Every row gives one point. Before rounding, the points of a table are all equally far from one centre. They may lie mostly on one side of it. Write the centre, to within rounding.
In the rows, zero is written as 128.

Points, 6 rows:
[[169 156]
 [158 177]
 [167 163]
 [169 151]
 [148 185]
 [166 164]]
Centre: [127 148]

Points, 15 rows:
[[106 184 123 170 120 140 153  78]
 [ 85 190 138 154 118 103 157  66]
 [ 99 169 145 166 162 115 195  93]
 [103 219 129 159 130 119 163 123]
 [ 79 140 162 129 116  87 171  81]
 [ 51 149 137 159 129 117 170 125]
 [ 48 175 143 160 151  88 172 113]
 [ 90 203 152 150 113 150 107 121]
 [ 86 186 162 186 125 114 159 102]
 [ 89 176  90  83 114 104 127 104]
 [ 76 203  97 162 115  99 139 114]
 [ 82 162 106 162 131 113 174 158]
 [ 52 169 180 149 142 119 117 158]
 [105 198 129 146 129 129 145 177]
 [ 87 185 109 153 122  82 178 100]]
Centre: [112 153 135 137 161  99 116 118]

Points (17 x 14):
[[106 125  91  70 138 113 121 150 159 196 131  63 167 154]
 [ 82 144  92  99 104 140 165 148 191 152 109  45 164 136]
 [118 154 118  86 121 156 132  86 159 152 119  54 171 171]
 [164 110 122  81 102 147 146 120 196 131 171 108 200 108]
 [127  87  73 138 100 172 184 116 130 184 140  69 169 147]
 [145 133  70 155 153 165 145  81 185 148 132  75 184 148]
 [109 139 107  96 144 183 121  85 151 189 169  81 182 117]
 [ 90 120  75 111 120 140 146 116 154 161  69  59 171 130]
 [143 145  89 124  95 190 107 124 134 196 106 103 135 165]
 [143  92  97 138 123 180 108  73 163 164 116  63 173 117]
 [122 128  85 119 122 166 147  77 123 160 108  56 189 128]
 [107 142 113 139 142 137 132 102 232 188 148  56 135 141]
 [124 137 111  96  96 110 116 156 189 195 172  60 167  80]
 [ 96 163 120 127 115 114 130  87 165 224 134  73 192  95]
 [124  99  88 117  80 127 111 126 141 132 131  37 141 167]
 [171 135  86 121  54 153 149 110 154 187 105  79 143 150]
 [125 134  89  76 128 165 186 153 136 193 135 101 140 121]]
Centre: [121 128 117 139 111 128 136 126 158 160 140 108 154 127]
